Each row is a point. Each copy is the shape, with its points in the same order, turned, moved and blurred by noise. Some copies are also mirrored. Which?

Shape (9 x 3):
[[  35   43  -15]
 [  20   12   16]
 [  25 -108  -26]
 [ -35   48  -42]
 [  16    0  -14]
 [ -12   45   62]
 [ -68   -9  -31]
 [ -29  -25   -4]
 [ -19   12   65]]
Copy 1:
[[-10  29 -78]
 [ -8  25 -13]
 [ 88 -48   8]
 [-79 -21 -34]
 [  6  12 -20]
 [-44  73  15]
 [-49 -51  18]
 [ -9 -19  22]
 [-32  56  42]]
Copy 1 is: only turned
Copy 2:
[[-48  -9  31]
 [  5 -20  29]
 [ 74 -79 -50]
 [-47  40 -22]
 [  0 -26  -4]
 [ 22  28  79]
 [ 23  50 -43]
 [ 34   2 -19]
 [ 47  31  53]]
Copy 2 is: mirrored

Shape (9 x 6):
[[-64   5 -10  17 -29 -21]
 [-65  47 -15 -27 -32  61]
 [ 34  69   3 -20   1 -37]
 [  2 -46 -76 -10  14  17]
 [-21   0  17  64  26  71]
 [-29  29  66 -39 -52  -3]
 [-46 -23   8  31  22   3]
 [ 45 -57 -49  -5  11 -31]
 [-94 -21 -18 -18  19 -27]]
Copy 1 (9 x 6):
[[-56 -27 -20  25 -32 -48]
 [-90 -70 -16  41 -28  34]
 [  5 -39  24  14  57   2]
 [ -2 -19 -53 -58 -58  30]
 [-60  37 -77  46   0  39]
 [-52 -11  62  66 -12  -5]
 [-62  30 -40  -1 -21 -18]
 [ 41  12 -15 -58 -40   6]
 [-90 -15 -13 -30 -41 -54]]
Copy 1 is: mirrored
Copy 2, 9 rows:
[[-62  28  32  32   0  21]
 [ -4  61  53  27 -19  89]
 [ 22 -54  47   4  39  24]
 [ 13  46 -45  32 -10 -17]
 [ 16 107  71  -9  19 -22]
 [-33 -21  84 -22 -50  46]
 [-38  59  28 -15  12 -16]
 [ 16  -7 -44  22 -12 -56]
 [-83  40 -24 -13   7  36]]
Copy 2 is: mirrored
Copy 3:
[[ 29  14  39  -8  19  66]
 [-10  13  48  26 -71  75]
 [ -2  77  43 -52 -23 -19]
 [ 27   2 -58  31 -19   4]
 [ -4 -12  59  89   8  -7]
 [ -8 -15  85 -64 -38  34]
 [ -5 -13  23  28  39  26]
 [ 45   2 -53 -21  11 -41]
 [-17  -9  -7  -8  34  85]]
Copy 3 is: mirrored

Shape (13 x 9):
[[-23   1 -68  40  11 -18 -13  37  87]
 [ 22  61  68 -32 -52  73  16  18  -9]
 [ 31 -14 -66  53  27  32 -23  33 -46]
 [-57 -48  12 -34  13   9 -70 -17  36]
 [ 33 -55  -4 -19  41 -23   7 -65   5]
 [-21 -24  -9  -5   7  -1  38  26  26]
 [-33 -22 -36 -28 -57 -37   9  23  70]
 [-37  71 -45  31 -53  82 -47 -42   8]
 [-30  26  41 -26  31 -26  23  -3   2]
 [-49  69 -49  -2 -17  11 -70  54   5]
 [-56   3  19  44  -5 -28  25 -42 -36]
 [ 25 -27 -43  63 -52 -24 -50  54  23]
 [ 29  10  59 -18  34 -17 -43   0 -30]]
Copy 1 (13 x 9):
[[ -15  -40  -13   88  -25  -25   16   30   60]
 [  69   15   56  -27  -47   33  -47   80  -53]
 [  70   74  -22   56    6   15   45   29   58]
 [  46  -58  -19   31   25   24  -50  -51    4]
 [  37   14   52   16   18  -22   35  -71   -1]
 [  11  -34   15   10  -11   15   39   22   12]
 [  -4  -72  -25    7  -42  -44    6   16   12]
 [  29   56  -26   56 -102   48  -77   10   -1]
 [ -14  -20   41   -8   34   29   -8   19  -20]
 [   7   12  -73   58   -7   16  -65   69    5]
 [ -23   28   21  -42  -10   48   -7  -22   46]
 [  60    2  -30   21  -20  -55  -11   48   99]
 [  50   28   41   -9   66    2  -38   12   -6]]
Copy 1 is: mirrored
Copy 2 (13 x 9):
[[ 30  22  20  23  63 -40 -75   1  43]
 [ -7  65 -23  11 -46  40  80  30 -40]
 [ 90 -30 -19  -5  51  23 -23  75 -31]
 [-34   1  39 -36  27  97 -46  35  49]
 [ 16 -79  40 -49   1  32  16 -23  29]
 [-37 -15 -37   0  27  14 -18  -4  -8]
 [-39   4 -11  25 -15 -13 -74  -6  47]
 [106  70   2  54 -22  63 -19  31  42]
 [-25  17  16 -33  19  39   7 -46 -36]
 [ 30  91   0 -17   1  35 -93  43 -14]
 [ 27 -24  24  46  13  84 -15 -49 -33]
 [ 18 -17  31  62  26 -14 -73  89  -1]
 [-12   5  60 -47   6  61  19  32 -52]]
Copy 2 is: only turned

Shape (15 x 12):
[[ -47  -28  -10   12  -25   -5  -32   16  -19   28    1   62]
 [   3   -1    6  -13  -55   28  -17  -22    6   37  -13  -26]
 [ -30   -4  -31    1   52  -45   10  -47   22   13   27   27]
 [ -23   11    1   62    0  -30  -22   -3   19   13  -26  -36]
 [  14   30  -32  -47   13   -8  -44   31  -14   14   15    5]
 [ -24   28   42  -51    4   -3    3  -22   -8  -53   42    6]
 [ -22   -4  -46   73   45   10   22   -7  -49   40   35   31]
 [ -11   60   -9  -81    5 -109  -31   11   -9   60   -6   -5]
 [  14  -39   13    8  -16  -20   -1   40   -5   31   19   21]
 [  10   15    3 -100   43  -53   14  -65  -32  -46  -19   -3]
 [ -26   64    6  -64   15   32   22  -37  -10   55  -17    4]
 [  18   -4   58    9   21   -5  -39  -15   29   -2  -45  -38]
 [   9   16   -9    9    1  -43   12  -15   27  -57  -17   58]
 [ -31  -46    9  -37  -19   39   21    6   14  -45   12   28]
 [   7   28    8  -70   10  -21  -12  -62   -8    8   10   25]]
Copy 1 (15 x 12):
[[  42   56    3   19  -43    3   -6   27  -18   18    8   21]
 [  36    6   25   17   11  -34   -7  -24   13    6  -15  -53]
 [  13   -4   20  -12  -29    1   20  -32   12    6  -57   85]
 [  -1   20   34   18   25  -13   35    6   72    4   -4   25]
 [ -27   11   14  -67  -11    6    2   -9  -21   10  -15  -12]
 [   3   13   16  -30  -52   47  -43  -65   44  -38  -23    1]
 [ -30   20   -7   73  -21   19   54    1  -33   -3  -25   56]
 [  -5   75   24 -121  -23  -47   33  -18   21    5  -70    2]
 [   4   41  -13    3  -23  -42    4  -19   -8  -13   39   20]
 [ -23   18  -14  -67  -14    6  -77  -69   40  -14 -103   33]
 [  43   27   13  -29   19   26   15  -42  -16  -42  -91  -32]
 [  13   22   50  -13   70   -9  -27  -37   56  -13    8   20]
 [   0  -12   16  -17  -39   -7  -45   23   47  -45  -32   63]
 [  52  -14  -37    7  -43   28  -54  -34   17  -15   18    5]
 [  14   20   39  -42  -25   -6  -38  -54   -2  -21  -76    5]]
Copy 1 is: mirrored
Copy 2, 15 rows:
[[ 17  -4 -54  21 -23  42  44  24  33  -6   9   9]
 [  4  26  23  -2 -19  26 -29  14  51  48  24  -4]
 [ 74 -25 -20  -2  19   3  32 -43 -15   9  10  37]
 [ 36  48 -22  -5 -14 -38   5  15  -5  54 -16 -10]
 [ 12  33  14   7  60  32   2  28  25 -15 -14  41]
 [-29  20   7   2  21   5  -8 -82   9 -31  14  22]
 [ 29  -3 -94  -2  50  37  28  10 -39  66  22  32]
 [ 80  83  44 -10   1  10   2  10   3 -44 -15 104]
 [ 18   4 -38  30  -2  -9 -16  46  22 -13  39  21]
 [ 11 -15  50 -82  15   7 -21 -54 -28 -55  -3  56]
 [ -3  44  62  -8   8  76   9 -26 -24  34  34  41]
 [ -1  11  38  14 -20 -40 -32  12 -21  21 -35 -25]
 [ 54   6 -20 -27  14   1  20 -26 -18 -49  21 -46]
 [-38 -33   3   2   7   0  31 -20  43 -22  48 -14]
 [ 36   6  41 -22   6  57 -27 -44   1 -29   6  34]]
Copy 2 is: only turned
Copy 3 (15 x 12):
[[ -4  28  32  52 -13  42 -36 -13   7  -7 -22  26]
 [-54  42 -13 -32 -13   0 -16 -14 -10  29  -8  31]
 [ 42 -11  13  11  49 -15 -22 -17 -10 -44  29  53]
 [ 13  29  25 -32  58  -9 -47  -3   8  27 -45   5]
 [  4 -14  37 -31 -51 -11  -8  45   1 -16 -11  38]
 [-30 -66   6  15  -1 -55  28 -23  15  13   2  27]
 [ 57  33  14  58  33   4 -26  38 -71  -1  -4  10]
 [-27 -27 108 -57   0  -5 -16  35  17 -18  -9 119]
 [ -3  15  45   9 -18  22 -49   2   1  19  30   0]
 [ 18 -92 -23 -38  -1 -14  34   9  25  17  34 104]
 [-34  20  17 -19  14 -16  82  20 -21  -7   5  75]
 [ 21  18  19 -68   8 -14   3 -36  31  59 -12   3]
 [ 18 -69   5 -16  30  36 -13 -31  -1 -20  -3  -6]
 [-33 -15 -37  36 -18  10   5 -13  40  -7  36 -19]
 [ -8 -36  10 -24 -18 -15  22 -21  -7 -13   7  86]]
Copy 3 is: mirrored
Copy 4, 15 rows:
[[ 16  -9  11 -45 -11 -50  -2  -5 -83  11   3 -38]
 [  3  15 -38  12  11 -32   2 -41  -3 -26  26 -49]
 [ 18 -13  23 -42 -31  20  19   1 -22  18  42  46]
 [-23 -16 -37 -39  18  -2  16 -34 -34 -26 -25  30]
 [ 41  59 -22 -34  26 -14  10  43 -10  17  12 -11]
 [ -5  37  41 -25  17  62 -11  28 -18 -23  31 -39]
 [ 63 -43  36  13   3 -16   0   1 -54  18 -30  53]
 [-31  60 -32 -63  59  -9  12  32 -23  81  70  26]
 [  3 -29   8 -34  22 -46  34  27 -37  -8  11 -28]
 [ -4  65  58 -45  23  71  31 -10  42  52  52 -20]
 [ 18  13 -20  12  16  23 -67  -6  18  48  37 -24]
 [-14 -11 -18 -68  44   7   7 -37  29 -48  -2 -13]
 [-40  25  42 -55 -53  11  22  16   0  -4 -23   2]
 [ 16  -9  23 -26 -41  28  27  16 -24 -17  10 -95]
 [  4  49  34 -30  -1  13 -19  -1  17  25  68 -10]]
Copy 4 is: only turned

Shape:
[[ 10  16  46  13 -73 -32   0 -69 -14 -23  -1  35]
 [ 29 -96  38  27  -1  36 -47  71  -8  19  20 -43]
 [ -2  50  20  23 -14   0 -59 -18  52  17 -46  13]
 [  1 -25  19   9  15  -7  20  59 -51  51  11 -44]
 [ 13 -40  -9 -37  97  -8  25 -24  12  29 -13  45]
 [ 29  27 -23   7 -51   3 -75 -38  14  22 -50  63]
 [-32   8  56  38 -39  -7 -49 -81  42  18 -40   1]
 [-28 -60  64 -29 -36 -12   7  83 -30  30 -13   3]
 [ 26 -72  21 -30  -2 -67   1  57  26   4  38 -37]
 [-31 -56 -11   5 -22 -28  41  42 -25 -25   9 -56]
 [-53 -43   2  -5 -12  -4 -28  37  -9  54  53   1]
 [ 13  28  10 -51  47  23  52 -27  25  14  51  16]
 [-26  24  19 -13  -9  16 -79 -89 -17   7 -17  10]
 [-43 -77  29  62   7 -37  -1  92 -43  28  55 -29]
 [ -5 -36 -15 -59  29  21  46  38  36 -37   2  36]
 [ 22  22  24 -36 104  -6  -4  -4  26 -57  24  44]
 [-32 -63  24 -22 -24 -38 -22  89 -47  29  10 -61]]
Copy 1, 17 rows:
[[  25   42   65  -57  -64  -12   -8  -40   14  -53  -13    3]
 [ -58  -91   22   25  -15  -40   58  -52  -90  -12   22  -13]
 [  -8   39    0  -49    6  -32   54   -5    2    6  -47  -47]
 [   0  -91  -20    8  -60  -47   19   22  -46   -9   17    2]
 [  42  -27  -61    1   -4   43   40  -28  -18   20  -15   77]
 [ -13   78  -36  -58  -32  -10   26  -57  -17  -24  -25  -51]
 [ -18    7   50  -82  -21   -5   43  -42   33  -10  -72  -28]
 [ -16  -71    9  -36  -47  -61   29    7 -104  -56  -17   44]
 [  40  -83   17  -22   11  -78   32  -49  -63  -20   40   36]
 [  -3  -94   17   -1    0  -49  -29   -2  -23  -62   24   23]
 [ -45  -57  -10  -33  -36  -71   -6  -30  -52   28   -6   37]
 [  20   10   -8   -5  -22    1   41   22   18   36   44   86]
 [ -27   26   18  -87  -31   43   -2  -27   -2   32  -21  -31]
 [ -15 -121   23   42  -40  -92  -21  -23  -78    4  -28   16]
 [  -2    1  -24    8   41  -13   25    0  -45  -38   28   97]
 [  62   29   15   26   38   39   32    7  -44   47   10   58]
 [ -11 -116    0  -40  -25  -78   -8    2  -97  -27   19    0]]
Copy 1 is: mirrored
Copy 2:
[[ -3  28   9 -60 -71   3  34  11  14   1 -47  10]
 [ 47 -43  60 104 -19 -18 -43  13  40 -59   0  -1]
 [ 46  39 -29 -20  22   0  -6   7  29  16 -31 -58]
 [ 19 -17  50  66 -18 -17 -26  56 -29   3  55   8]
 [-23 -68  11 -37  49 -49 -40  -4  31  36  56  25]
 [ 35  23 -66  -6   6  11  39 -33  37  24 -40  -4]
 [  7  10 -15 -41 -27  40 -20  34  50  13 -64 -58]
 [ 50 -10  19  37 -32  -7 -22  86  23 -62  50  46]
 [ 22   2  28  43 -61 -93 -76  27  35 -27  31  26]
 [ -5 -20  20  28 -75 -36 -42  25 -37 -63  54 -11]
 [-33  24  17  64  -9   7 -29  33  39 -32  48  10]
 [-14   7  73 -57   9 -31 -10 -20  32  35  84  -4]
 [ -8  24  -9 -36   9  65 -29 -24  14  22 -46  -2]
 [-33 -11  53 102 -22 -46 -26  86 -13 -75  24   1]
 [ 18 -30  15 -42   3 -56 -21 -22  35 -53  97  15]
 [  4   3  57 -74  75 -78 -40 -34   9 -13  25  13]
 [ 26   7  17  91 -45 -14 -72  68 -19 -52  45  32]]
Copy 2 is: only turned
Copy 3 (17 x 12):
[[-31 -39 -27  78   4   7  -8 -49 -78  -2  25   5]
 [ 67 -12  40  14  -5   2 -36  94  27   3  12  41]
 [  0  59  23  66 -12  17 -35 -67 -16   3 -28   6]
 [ 12  15  -1 -21  59  29 -41  69 -22  41   2  39]
 [  6 -12 -41 -28  65  56 -30 -16  47 -24 -32 -60]
 [ -8   8 -17  61 -72  25 -51 -64 -35  17 -49 -16]
 [-47  21  14 109  -5  23   4 -52  -3 -21  -7  31]
 [ 22 -35  -6 -26  32   9 -69  20  -4   8  22 103]
 [ 83 -37 -23  22  78 -32 -29  29  14  30  -8  37]
 [ 27   2 -37 -19  56 -32  16  51 -41  -4  -5  60]
 [ 12  28 -62  20  13  -1 -60  46  27  19  24  46]
 [  4  21 -39 -21  64  19  -7 -38  14  27  53 -67]
 [-85  15   0  67 -24 -13 -35 -29  -1  -7 -10 -31]
 [ 51  22 -36  19  63  15 -62 115 -18 -17  20  80]
 [ 56  -5 -45 -66  32 -12 -11 -39  16 -31  15 -11]
 [ 31  14  -2  -9  78 -14 -59 -45   5 -53  14 -93]
 [ 20  -8 -10 -12  48 -37 -62  75  -3  33 -13  95]]
Copy 3 is: only turned
